Each row of a before or after table is a point. One or more steps were done to the points. Then noise was added and the rows were shuffled. The steps act on columns, c1 being the first. Write out the steps. A step turns or swaps two columns, mirrors them in a line or flattens them onto one, adds a multiple of one to another, or multiplies or shifts one. Angles are multiples of 10 degrees, from the lower column toward the higher: turns from -170 to 170, lines from 10 to 170 but not 90. Use the fewest steps. Two steps may share a column if one is a turn and the other turns, adds or multiplies; they go together, in the order done. Otherwise the lowest column goes first.

Before:
[[-2.4 -4.0  0.7]
 [ 1.2 -1.6 -2.3]
 [ 0.2 -4.4 -1.2]
 [-3.0 -1.3  0.7]
 [-1.2 -2.3  0.7]
 [ 1.4  0.9 -4.3]
 [ 2.6 -0.7 -3.4]
 [ 2.2  5.9  1.1]
 [-2.9 -5.5 -5.5]
 [-2.3 -2.3 -3.8]]
After:
[[ 1.6 -0.8 -1.2]
 [-2.5 -1.9  2.8]
 [ 0.0  6.3 -5.1]
 [-0.2 -2.5  3.3]
 [-0.8 -5.8  0.5]
 [ 1.1  1.3 -5.5]
 [ 2.8  0.2 -3.9]
 [ 1.6 -4.1  2.9]
 [-1.6 -2.9 -0.8]
 [-1.0 -4.5  5.4]]
Steps: turn c1 and c2 by 20 degrees; add -1 times c2 to c3

Before:
[[-3.1  1.4  4.5  2.1 -1.7  1.7]
 [-1.3 -2.6  4.5 -4.1  1.2  1.7]
 [ 2.0  1.0 -2.6  4.2 -1.8  5.7]
 [-3.0 -3.9  0.7 -4.9  0.1  0.9]
 [-0.2 -6.5 -4.9  3.0 -0.6  0.3]
 [ 4.4  0.6  1.5 -2.9 -1.7 -1.9]
 [-3.0 -0.9  3.0  5.3  6.1  3.0]
 [ 1.2 -3.2  1.4 -1.6  2.3  5.5]
 [ 3.1 -2.2 -3.5 -1.3  2.5 -3.3]
 [ 3.6  2.5 -2.4  2.7  0.3 -2.7]
 [ 0.0 -7.2  2.9 -2.0  0.0 -1.4]]
After (11 x 6):
[[ 4.9  5.2 -3.5  0.4 -0.7  0.6]
 [ 0.3 -1.6 -1.8 -5.1  2.5  1.1]
 [ 5.3  2.3  1.8  4.5  1.1  0.8]
 [ 3.8 -1.4 -2.4  0.3  4.2 -0.6]
 [-1.3  5.6  2.0 -2.1  0.3 -6.8]
 [ 1.0 -0.6  3.1  4.8 -1.0 -1.9]
 [ 1.2  0.6  0.3  6.9 -0.8 -0.5]
 [-3.1  2.5  3.4 -0.7 -2.5  0.6]
 [ 2.4 -4.6  1.1 -0.3  0.7  2.4]
 [ 3.4  0.0  1.0  2.3 -3.5 -4.7]
 [ 0.4  1.0 -1.7 -4.5 -5.9 -1.3]]
Steps: turn c1 and c2 by 50 degrees; turn c2 and c4 by -140 degrees; multiply c3 by 0.7; mirror c5 and c6 in the line at 150 degrees
